Each point is reached from the start by the listed moves, each made once or not at all, plus a little noise. Is the number of moves made odd or even? Then give how often each move was made.

Moves:
(1): [ 12 -34   5  -3  21]
(2): [-17 -37 -10  17   2]
Start: [ 5 13 -7 38 -7]
Points:
[-14 -21 -20  60  -5] => odd (0, 1)
[ -1 -59 -10  51  14] => even (1, 1)
[ 17 -22  -2  36  17] => odd (1, 0)

Moves:
(1): [-21  -4  -1   8   0 -13   7   0   8]
(2): [-18  10  -2 -20  -6 -16 -13   6   0]
(3): [ 20  -8  -4   7   6  36 -11  -4  17]
(4): [  7  -1  -2  13  -6  -1 -12  -2   4]
(5): [  3   8   2  16 -10 -31  17   8  16]
(6): [-10  13 -21  12  -8   1 -16  12   1]
(7): [ -4   4   8  -2 -13   5  15  -2  -4]
(8): [-5 17  6 10 -4 -8 -3 20 -5]
(9): [ -9   6  -7   6  10   4  -4 -15  -5]
Start: [ 10   7  14  13  -1   7 -21  -7   1]
Points:
[  6   6 -15  53  -8  29 -54  -2  31] => even (1, 0, 1, 1, 0, 1, 0, 0, 0)
[ -5  30  18  59 -12  -1   0   0  29] => even (1, 0, 1, 0, 1, 0, 1, 1, 1)
[ 16  11  12  11 -20  31 -43  -9  19] => even (0, 1, 1, 1, 0, 0, 1, 0, 0)
[  5  29 -11  27 -19  -5 -44  14  34] => even (0, 1, 1, 0, 1, 1, 0, 0, 0)
[-22  60 -12  48 -25 -46 -53  21  12] => even (0, 1, 0, 1, 1, 1, 0, 1, 1)

Moves:
(1): [  5   5  -6   3   0   3 -13   4 -14   2   3  -3  20 -11   1  14  -9  -2
  -7  -9   1]
(2): [  3  11  22 -12   1  -2   1  19   0  12   6  -9 -15  -5  19   1  -5 -15
  -2  -3 -15]
(3): [  9   7   1 -15  10   2  -2  -1  10  -9   2 -14   2   5  -6   8  -3   8
  -8   3  -4]
(4): [ -1   0  -1  -7  -9 -11  -3 -12  -2  -2   7  -3   2  -2  -3  -3  -5 -11
  -7  -3  -3]
(5): [  6  -1   4   5  10   2  -4 -17  -1  11   7   0  17 -11  -5   2 -11   4
   4   7   9]
(6): [ 12  -4  14  15 -13   2   8  -7  -9  -1   2  -8  -4   5   2   2 -12  -9
  -5  -2   0]
(7): [-10   2  13   1  -5  12 -17 -11  13   9 -16   3  10  -7   2   2   4   6
   8   5  -3]
(8): [ 15  -2  11   8 -17  -5  15  -5 -13   6   4   5  -1  -1  -6 -11   2  10
   3  -3 -11]
(9): [  5   5   4   3   2   1  -4   8   9   7 -18   0  13  -3  14  -1  -4  -5
  11   2 -12]
(10): [  8   4   1   3  -2 -14  -5  -4  13  -9 -13  -1  -9   5  -5 -13  11 -11
  25 -17  -8]
(11): [-10  18  -4  -5   6   4   8   5  -7 -13  -6   1  -3  13  -4  22  11  10
   7  -4   5]
(12): [  6   7   5 -11   3   1 -13  10  -5   9  -2   7  -1  -7  -6  -3  -6   5
  -7  15   3]
(13): [ -6  12   4  11   1  -7 -12  -4  -2  -6   5   9  -6  -2   0   2  -2   7
  -7   8   2]
(14): [ -3   2  14  -2  21   2   6  12  -3  -8 -11   5   4   7  13 -17  18  13
   6   2 -11]
(15): [  3   2 -11  -7   6  20  -4 -13  -6  10   4   6  -7   8   0   1  20   5
  -8  12   3]
(16): [ -3 -13  -6  -4   1  -1   0  -9   3   3  -2   2  -5   6  -9   3  11   4
   3  18  -7]
(17): [ -8  -4   7  10  15   0   6  10  -1   4   6  -2 -10  31  -3  19  -3 -20
  -9 -11   5]
(18): [  0  -1  -8   5 -11 -11  -3   0  15 -23   4  -4  11  -1 -11 -11   3  -4
   9   7   3]
(19): [ -1 -11  -1  -1  -1  -4   4   4   6 -19  11   4   4  10  -1   9  -6  -4
  -6   4   9]
(20): [ 10  -5  -1 -11   9 -15   7  -8  -3   6  11  -9   1   9   2  -2  15   2
  -4  -3   6]
Start: [-15   1 -11 -26   1  13 -16 -11   4 -10  -2   6  -1   1  16   1 -15   4
  -2  -7 -12]
Points:
[ 16 -11  14 -26   8 -13  12 -45 -40 -26  23   0  31  28   7  19   1  21
  -9   2 -13] => even (1, 0, 0, 1, 1, 1, 0, 1, 0, 0, 1, 0, 0, 1, 0, 1, 0, 0, 1, 1)
[ 21   8  17 -34   5   7 -45 -54   7  14  -2 -28  60 -16  24  23 -39  -2
 -10  -6 -18] => even (1, 0, 1, 1, 1, 1, 1, 0, 1, 0, 0, 0, 0, 0, 0, 0, 0, 0, 0, 1)
[ 23 -16  -1 -13 -14 -11  -2 -56  -6 -22  20  14 -31  40  -1  -6  26   8
  -2  12 -17] => even (0, 0, 0, 0, 0, 1, 0, 1, 0, 1, 0, 0, 1, 0, 1, 1, 0, 0, 1, 1)
[  1  29  29 -21  48  -8 -52 -32  14 -36 -13 -10  23  41 -11  29  14  16
  12  13 -10] => even (1, 0, 1, 0, 1, 1, 1, 0, 0, 1, 1, 1, 1, 1, 0, 1, 1, 1, 0, 1)

Moves:
(1): [-10   4   0   5   7   4   0  -6   4  -3  10   8   0  -1  -7   1  -3  -6
  -2  -2   3   1   3  -2  -4]
(2): [ -5  -5  -1  -4 -14  -5  -3   9  -9   6   6  11 -10   7   2   6  -5   4
  -4   1   1  -4  10  -5   4]
(3): [-10   5   0  -1   0   7   2  -3  -1  -4   5  -7  -3  -1  14  -9  -4   3
  -2   2  -6  -9   4   0  -6]
(4): [ -5   7   2  -9   4  -7   1  -6  -3   2 -19  11  -3  -4  -2  -2   5   5
   2  -6  -6  -7  13   1  -4]
(5): [ -1  -9   8   7 -10 -16  -2  11   9   2   6   0  -8   3  -4  -8  -9   3
   6   2  -1  11   1  -1 -13]
(6): [ -1  -1  -2  -7 -11   0 -10  -6   4   5  -2   1  -4   4   0   7   2   0
   0  -1   2  -1  -4  -3   0]
(7): [  2   6  -9  -3   1  -6  -1   0  -1   5  -2  -5  -2   6  -4  -2   3  -7
  -6  -9  -3  -5 -11  -1  -5]
(8): [  2   3  16   5  11   4  10   1  -1   1   8  -6  -7 -11  -7   6 -17   3
  -7   2  -8   1   6   5   8]
(9): [  4  -2   2  -4 -12   2  -3   3  -4   1   7  -5   6  -5  -8  -7   1  -5
  -1  -2  -3   2   2   0 -11]
(10): [-6 -1 -2  6 -2 -2  0  5  4  1 -3 -1 -4 -6  3  2  2  2 -4 -7  1 -1 -2 -4
 -1]
(11): [ 0  6 10  3  0 -3 -4  4  1 -7  7  4 -2  1 -1  4 10 10  6 -5 -5 -3 -2 -3
 -4]
(12): [ -9   4   1  -8 -12   0   0   2   0 -11   3   0   5  -2 -19  -6  -4   2
  -5  -2   2   8  -4  -1   6]
(13): [  4   7   4  12  11  -8  -4  -4  -1   0   4   1   4   5   5   3   3   8
  -5   1  10   5   8  -2 -15]
(14): [-12  -3  -7  -1  14  -9   5  -6   5   4   5  -3  -7 -16   1  -4  -1  10
   6  -9   2  -9  -1   0  10]
(15): [ -9  -6  -3 -10   5   3   9  -1   6  -2  -4  -1  -9   1  -5   1  10   1
  -3  -5   3 -12   1  22 -10]
(16): [  8   3  -6  -2  -5 -10  11  -2  -8  -3  -4   7   2   0  -3   3   6   4
  -6  17   5   4   5  -4   2]
(17): [-16   7  13  11  -2  -3   1  -2   0  10  -5  -3   5   9  -1   0  -5  -8
  -3   5  -1  -5   0  11  -1]
(18): [  4 -16 -12   3  -1 -10   8   5   9   1  -3   5   0   7  -3  -3  -4   1
   0  10   4 -11   3  -7   2]
(19): [  5   3 -12   4   1   3  -5   0   4  -6  -5  -8  -7   5  -8   6   3   5
  12   7  -8  -4   6  -4  -4]
(20): [  8 -10  15   6   6  11  -4   5  -5  12   2  13  -1   0 -14  -6   3  13
   2   3   6  -4 -15  -2   2]
(21): [ -3  -8  11   1   6   3  -4   3  -3  -6  -6  -1  -7  -4  -3   2   3  -8
 -10   4  -3  -6  -3  -2  -3]
(22): [ -2  -7   6   0   0  -5  -2  -6 -13 -10  -1   0  -3  -1   1   2  -5   2
  -1  -1  11  -3   4  11  -3]
(23): [ 10   6  -5   3   4 -13   1   5   7   2   5  -3  -5  -7  -1  -3   3  -9
  -5   6  -7 -16   5  -2  -2]
(24): [ -3  13   6 -13   9   0   4   8   6  -1   6   2   5   0  -6  14   0   3
   6  -2   6  -7   1   5 -11]
Start: [  0   4   0   5   6  -2   7 -16   3   1   3  -3   6   3  -6   3  -4   2
 -11   7   3  10  10   8   0]
Points:
[ -4   9  -1  -9   9 -35  25   6   9   6  20  -6 -30  -2 -23  24   0   4
 -57  26   5 -50  36   9 -47] => even (0, 1, 1, 0, 0, 1, 1, 1, 1, 1, 0, 0, 1, 0, 1, 1, 0, 1, 0, 0, 1, 0, 1, 1)
[-19   7  18  11   2 -30  13 -26 -17  -4  12  -3   9  -9 -18   3   3  14
  -9  12  12  -4  18  23  -8] => even (0, 0, 0, 0, 0, 0, 0, 0, 1, 0, 1, 0, 0, 1, 0, 1, 1, 0, 0, 0, 0, 1, 0, 0)
[-10  -4  20  26  12 -12  10   8   0   5  39   6 -20  -8 -49 -13 -22   5
 -60  18  -1 -29  16 -15 -26] => odd (1, 1, 1, 0, 0, 0, 1, 1, 1, 1, 0, 1, 1, 0, 0, 0, 0, 1, 0, 1, 1, 0, 1, 0)
[ -8 -18  -3  36  29 -46  14  -3  14 -13  19   3 -40 -12 -35 -10   4  25
 -17  25   3 -45   8 -13 -29] => even (1, 0, 1, 0, 1, 0, 1, 0, 0, 1, 1, 0, 0, 1, 0, 1, 0, 1, 1, 1, 1, 1, 1, 0)
[-15 -39  32  11   8 -38  23 -12   0  21   1  -4 -29  -3 -57  -5 -15  11
 -32  25  17 -27  -2  36 -21] => odd (0, 0, 0, 0, 1, 1, 1, 1, 1, 0, 0, 0, 0, 1, 1, 1, 1, 1, 0, 1, 1, 1, 0, 0)
[-15 -19   2   0  33 -37  27  -6   7   7   1  46 -36 -12 -42   4  23  27
 -25  21   7 -58  30   5  -8] => odd (1, 1, 0, 1, 0, 0, 0, 0, 0, 0, 1, 0, 0, 1, 1, 1, 0, 1, 0, 1, 1, 0, 1, 0)

Moves:
(1): [-4  6  2 -1  6 -4  1  3 -9 -3  5  3  8 -1  6  3 -4  4  3  5  1  2  5  4
 -1]
(2): [  6  -4 -11  -7   0  -1  -5  10  -8 -15   7   7  -3  -3   5  -2  -1 -13
   4   2   4  -7  11   9   3]
(3): [ -3 -20   7  -1  -4   8  14  -1  -2  -4  -1   6   2   7   3   2  -5   3
  24  13  -5   3 -14  13   6]
(4): [ -2  -2  10 -10  -4  12   4  -3   8  -6   4   5  -1   0   8   6  -1   6
   2  -3   5  14  -6  -6  -9]
(5): [-10   5   4   1  -8   2   2   2   2  -2  -2   2  -2   3  -1  12  -7  -1
   0   9   8  -3  -2 -12  -5]
(6): [ -1  -1   5  -3   2   1   4   1  -5 -15   0  -1  18  -3 -21   3   2   4
  -2   5   9   3  -5  -1  -5]
(7): [-10  -2   9  18  -6   3  -2   4   3  -5  18   7   0 -10  -5  12   9  -9
  14   5 -12   4  -6   6   3]
(8): [-8 -2 -2  0  2 -9  2 -5  3  5 -4 -4  5  0  5  6  0  8  2  2  2  8  8 -7
  4]
(9): [ 15   2  -7   3   3   9   3   7   4   4  -1   0  10  10   9   7  -1  -6
  -6 -16   9   3   0   9   6]
(10): [  5   5   1  -1   8  -1   9   3   4  -2  -9  -1  -5   7   3   1   2 -15
   6  -9   2   4   1   3   2]
(11): [ -8  -4   6   8  -5  -3  -4   7   2   2   1  -2  12  -5   2 -22  -6  -6
  -6   0  -4  -7   3   1  -9]
(12): [ 18  -6   6 -11  10   4  -1   1  11   5  -6  10   6   6   5   4   0   1
   4   7  -1  -4   4   5   8]
(13): [  6  -5 -10 -14   4  -3  -5   6  -5 -14   1  -1  -2  30  -2 -11   6   8
  -8   4  19  -6  -3   7   7]
(14): [  1   7  -2  -5   6  11  -2 -13  -2  -2  11  -7   8   4  -5  -1  -5 -10
  -7   0   3   5  -5   8   4]
(15): [ -3   5  -4 -10   6  -7  -7  -2  -2  10   9   2   3   2  -6   1  -9   1
   6   2   7   8  -1   4 -13]
(16): [  6   0   1  -4  -2  -1  -7  -4  -1  -8 -12 -10   0   3  -1   8   3   3
 -13  -8  -7   5  -4   5  -7]
(17): [ -8  -5   5  11   0   8   7  -3   1   5 -18   8   6  -7   1  -5  -4  12
  -4   2  -1  -9   1   6   7]
(18): [  6   7   1   2   2  -4   0  -8  -1   2   1 -12   0   1  -2   1   3  -7
   6   5 -11  -5   7   8 -18]
(19): [  0   4  -5   3  -4   7   6  11 -10   8  -1  -3   2   1   2   8   1  -4
 -13  -7 -14  -1  15  -6   2]
(20): [ -1   0  -6   2   6  -8  13   3   3  -2   7   4   0   6   1  -6  -9  -6
   6   2   1 -14   2  -9  -1]
(21): [-8  9 -7  6  5 -3 -8  9 -9 -8 -1  3  4 10  1  4  3  9  0 -2  3  3  8 -8
  5]
(22): [  0   3  -3   0   1 -15  14 -10  11  12   2   5 -17   4  -1 -16 -11   2
  -3  15  11  15   5  -4  -5]
(23): [-2 -9  2  6  1  7  6  6  8 -3  3 -4 -1 -8  1 -1  1  6  1  0 -4  7  1  1
  2]
(24): [  3   5  -6  -7  -2  15  -3   2  12  -8   0  -1   6  -2   5 -15   5  10
  -3   9 -11  -6  -2  10  -9]
Start: [ -3   4 -17  -1   1  -3  11  -4   1   5   1   0   1 -10  10  -2   1   5
  -7   0   0   0 -14  -3  -6]
Points:
[ 13  -2  -7  -6  36  24  55 -15  16 -12 -15  11  51  32  16  20 -12   7
  25   6  16  13 -11  18   2] => even (0, 0, 1, 1, 0, 1, 0, 1, 1, 1, 0, 1, 0, 1, 0, 0, 1, 1, 0, 1, 1, 0, 0, 0)
[-18  -2  -3 -27  -5  20  14  -8   9 -21 -11   0  34  22  23 -23 -18  41
   1  37   2  -3 -28  36 -60] => odd (1, 0, 1, 1, 1, 0, 0, 0, 0, 0, 1, 0, 1, 0, 1, 1, 1, 1, 0, 0, 0, 0, 0, 1)
[ 10 -10  -6 -27  21 -20  36  -2   5 -35   2   9  30  49  10 -25 -18  28
   8  42  20   6 -10  11 -36] => even (1, 0, 1, 1, 0, 1, 0, 0, 0, 0, 1, 1, 1, 0, 0, 1, 0, 1, 0, 1, 1, 1, 0, 0)

Moves:
(1): [-14   3   1  -4   5  11  -1   3   0   0  -7  -3  -8  -6   0   5   4   5
  15   1   1   0   7  10  -2  -5]
(2): [ 2 -7  1 -9 -1  2  4  9 -4 20 -8  1  1  8  6  6  0 -9  4 11  6 -4  1 -3
  1 -8]
(3): [ 2 -2  1  4  0  2  0  6  3 -7  1 -7 -2  4  0 -3 -1  7  8  7 -3 -4 -5  0
 -8  2]
(4): [  5  -8  -4 -14   3   4   2   1   0  -8   2 -10  -6   3  -5   5   0  10
   1  -4  -4  -6  -4  -2   0  -2]
(5): [ 4 -7  9  0  3  1 10  4 -4  3 -2  2 -2  4 -5 10 11 -4  7  3 -5  4 -5 -2
 -1  0]
(6): [-7 -7  0  7 -5 -4  2  6 -8 10  5 -1 -4  3 11  1 13  4 -2  6  1 -5  0  1
  8 -1]
(7): [ -1   1   0   3   7   0   2 -10   4  -3   7  -1  -9   5  -3   4   8  -3
   3   1  -4  -1  -7   1  11   4]
(8): [ -2   6   2   2   0   5  -6  -7  -2  -3  -7  -3   3  -5  -2 -11  -7   3
   1  -3   2   5  -4  -5  -7   2]
(9): [ -5  13  -5   7   8  -7  -1  -5   2  -4  14   7  -4 -17   3   6  12  10
  -3   8   7   8  -5  -6  -4   7]
(10): [ -1   8  -2  -7   5   5  -3   4  -8  -1   5   3   1  -7  -3  -6 -18  -5
  -7   3  -2   5  15  -7   0   9]
(11): [ 10   9   4   9   2  -4  -3   0   5  -1  -4 -10   5  -3   2 -19  -7  -7
  -4   2   1  15   0   2   8   5]
(12): [-5  5  2  0  4  5 -4  6 -1  2 -1 -1  1 -4 -9  2  5 -4 10  3  8 -4 -7  0
  5 -9]
(13): [ 6 -4 -6 -3 -6 -5 -2  2 -7 -4 -4  1 -6 -2 11 10  0  0  4  0 -6 -9  8 -1
  3  1]
(14): [  1  -1  10 -12  -2 -13  -2  10   5  -5   7  -4  -3 -17  11  -7 -17   2
  -9   3  -8  -3   9   1  -1   8]
(15): [  2  -4  -3   0   2  -4  -1   0  -2  -8   3   2 -11   5  -1  -1  -3   4
   0   3  -1   1   2   4   1  -1]
(16): [  1  -1   2  11   5  -2   7  -3   1  -2   2  -1   3  -1   4  -3   7 -11
   1   0  -2   2   2  -2  12 -12]
(17): [  3   3   0   5  -2 -11   5  -4   5   8   9  -2  -9  -3  -4  -3   1   5
   5  -2   1   9  -3  -7 -11   3]
(18): [  5   3   0  -1   0   5  -3  -2 -13  11   5   3   3   1   2   3   1 -10
   0  -3   3  -5  -4  -1 -12  -1]
(19): [  0 -14  -4   2   0  -6  -4  -1   1   4  -7   2   0 -11   2  -4  10   7
   3  -1   3  -1  -4   2   2   2]
(20): [ 12   3   9  -2   1  -5   0  -2   2  -1  -4   5  -1  -4   3 -13  -3  10
  -1  -2   4  -5   3  -6 -15   2]
(21): [ -1  -7  -2   3   0  -5 -15   7   7  -1 -16  -8  -1   2   5  -4   4   5
 -12 -12   0  13   4   4  -9  -5]
(22): [  7   7  -1  -5   6 -10   2  -1   6  -3  -9  -6  -2   4   2  -5  -2  -6
   0  -4  -8   0  -1   8  -1   3]
(23): [ 1  1  1 -5 -4  0  4 -3  4 -3  7  6  1  2  2 -6 -4 -7 -1 -3 -7  3  2 -1
  2  2]
(24): [ -2  -8  -6   2   3   3   6   4  -1  -9 -11   1 -10   1  -1   4   3  -2
   0   6  11  -5   2   2   6   1]
Start: [ -4  -4  -1  -7 -11  -2   0   4   3  -5  -9  12  -5   7  -2  -3   5   2
  12  13  -1   4   4  11  -2   2]
Points:
[ 13  -8   8 -37   2 -28  15  10  -9  -6  29   6 -47   6   4  -7  -3  -8
   8  14 -37   5   9   5  -6  27] => odd (0, 0, 0, 1, 1, 1, 1, 0, 0, 1, 0, 0, 0, 1, 1, 0, 1, 1, 0, 0, 0, 1, 1, 0)
[ 21 -19   9 -25  -6 -38  12  19  -2  -6 -11   5 -31 -11  22 -24 -17 -10
  29  27 -31  10  22  -3  -8  12] => odd (0, 1, 1, 0, 1, 0, 0, 1, 0, 1, 0, 0, 1, 1, 1, 1, 1, 0, 1, 0, 0, 1, 1, 0)
[ 14  13   7 -26   1 -27 -10   9  10 -29   5  -5 -34 -60  19 -48 -23  44
  24  22 -14  22  22 -10 -36  37] => odd (1, 0, 1, 1, 0, 0, 0, 1, 1, 1, 1, 0, 1, 1, 0, 0, 1, 0, 1, 1, 0, 0, 1, 0)
[ 11 -17   1  16  -9 -27  12  13 -14  14  -4   8 -18 -12  14 -17  24  -8
  21  22  -8  27  18  -3  21  10] => even (0, 0, 0, 0, 1, 1, 0, 0, 0, 1, 1, 0, 1, 0, 0, 1, 1, 0, 1, 0, 0, 0, 0, 0)

Moves:
(1): [ -4  -4  -4   0   4  11  15 -10   5  13   1  -3   9   0  -4   4  -5 -11
   2 -10  -5   4  -3   2   3  -9]
(2): [  5  -3  -2 -11  13   1  -3   5   3   6  -3   4   5  -6  -9   8   1   8
  -2 -10  -4  -1  -2   6   0  -7]
(3): [ -3   2 -14   2  -8 -15  -6   9  -3   0  -4  -1  -8  -3   6   3  11 -17
  -7  -2 -11   5   6   8 -11 -12]
(4): [ -5   0   5   5   5  -7   6   3   0   7  -1  -7   6   0  -2  20   3 -10
  -3  -1  16   7   4   0  14  -3]
(5): [-1  5  4  0 -7  3  6  9  3 -3 -8 -3 -9 -1  9  0  0  3 -3 -7 -5  1 -5  6
  7 -4]
(6): [  8   5  -4   6  -2   0   0  -3  -3  -2   9  -3   5  -1   0  -3   7   4
  -4   9  -3  12 -12  -2   5  -1]
(7): [  8   0   7   3  10 -22  -7  -3   6 -10  -6  17 -12  -9   5   3  -1 -13
  -3  -8   6   0   3   1  15   3]
(8): [-2  4 -2  1  3  6 -1 -4  1  0  4  3 -6  1  0  8  3  0 -4  2  8 -4 -6  2
  1  3]
(9): [ 1 -1 -6  7  0  1 -6  1  7  3  4  8 18 -2 -7 -1  6  4  3 -3  4  9  0 11
 -3  0]
(10): [ -2  11   8  -4  -1  -3  -7 -11   4  -3  -1   0   7   4   1  -7   4  -1
  -5  14  -3  -2  11  -8  -9  -7]
(11): [  3  -3   1  -8  -3   2 -10   3  12  -4   9   3  -5  -2  -3  16 -15   2
 -11   9  -3   9   2 -11  -3   1]
(12): [-6  3  3 -3 -1 -3  7 -2  0  5  3 -7 -3 -7 -2  4 -5  0 14  2  5 11 -2 -2
 -8 -3]
(13): [-10  11 -17   0   7   6  -2   5  -9   1   3  -1   6   7  -4   4   3 -10
   7 -10   6  10 -12  -9  -8  -2]
(14): [ 0  1  4 -7  0  6  3  0  0 -2  5  0  2 -2  2  0  9 -5  8  6 -7 -1  7  1
  5 -2]
(15): [  4   1  -2   1   0  -1   2  -3   7 -11  -2  -4   4   5   8  -4   1   2
   9  10   2   2  -5   0  -1  -5]
(16): [ -4   0   3   6   3   3 -14  -5  -7   2   2   0  -7  -3   2  -8  -1   5
   3  -4  -1   2   3  -6   4  -7]
(17): [-10  -6 -12   4   2  16   0  -1  -4  -3   2  17   0  -8 -12 -12  12  -2
  -4  19  -4 -21  -6  -9   4   2]
(18): [ 0 -4 -7 -3 -1 -3 -6  1  4 -5  7 -5 -1  3  4  0 -7  3  5  1  2 -7  3  3
  3 -5]
(19): [-9 -3  7  3  6  6 -3  2  7 -5  2 -5 -2 13 -8 -9  2 -2 -9 -2  6  5  7  3
  0  4]
(20): [  2   4  -4  -1  -7   1   4  -5   1 -10  -3  -3  -1  -3   1  -5   5   7
  -7  -5  -1   1   4   3   7   5]
(21): [  0   0  -1  -3  -1   9  -3  -1  -5  -7  -3  -1  -2  -1  -4  -4 -13   1
  -4   1  -4  -3   3   5   0 -12]
(22): [  3   8   4  14 -10   5   3   7   3  -4  -4   6   5   3   5  -2  -1   0
  -7   4  -2  -3  15  -3  -3   1]
(23): [ -7   7  -4  -1   4  -5  -6  -2  14   2  -5  -9  -4  -3   2  -1   3  -2
  -1   1 -15  -2   1   2  10   4]
(24): [ -2   8   0  -2   8  -5   6   2 -10   6  -3   4   5  -9   6  -5 -12   5
  -8   7  -4   8  -4   1   1   5]
Start: [  6   4  -2   3  -6  -6   2  -4   7  -7   1   0   6   3 -11   0   7  16
  -5 -11  -1   6  -4  -1   1   6]
Points:
[-11  16 -60 -10   1  19   6   4  23  -9  22   0   3 -10 -20  30  12  -3
  -4   5 -13  27 -48  -5  -6 -36] => even (1, 1, 1, 0, 1, 1, 0, 1, 0, 0, 1, 1, 1, 0, 1, 0, 1, 1, 0, 0, 0, 0, 0, 0)
[  2  19  -5  -1 -11  -1 -29  -8  20 -27  17  -5  -4  14 -19   2   4   3
 -49  18 -12  29   6  -6 -16 -20] => odd (0, 0, 1, 0, 0, 1, 0, 1, 0, 1, 1, 0, 0, 0, 0, 0, 0, 0, 1, 0, 1, 0, 0, 0)
[-23  37 -39 -12 -12  -1  -7  -6  33 -17  -1 -27  -2   7  -7  37  -3 -19
 -39 -15 -17  25   4   0  15 -36] => even (1, 0, 1, 1, 1, 0, 0, 1, 0, 1, 1, 0, 1, 0, 0, 0, 0, 1, 0, 1, 1, 0, 1, 0)
[-16  47 -29  13 -15  -2  -2   5  49 -21  -9  -9  31  13  -1  -7   8  -4
 -43  -3 -31  54  14   4 -10 -11] => odd (1, 0, 1, 0, 1, 0, 0, 0, 1, 1, 1, 0, 1, 0, 1, 0, 0, 0, 1, 1, 0, 1, 1, 1)
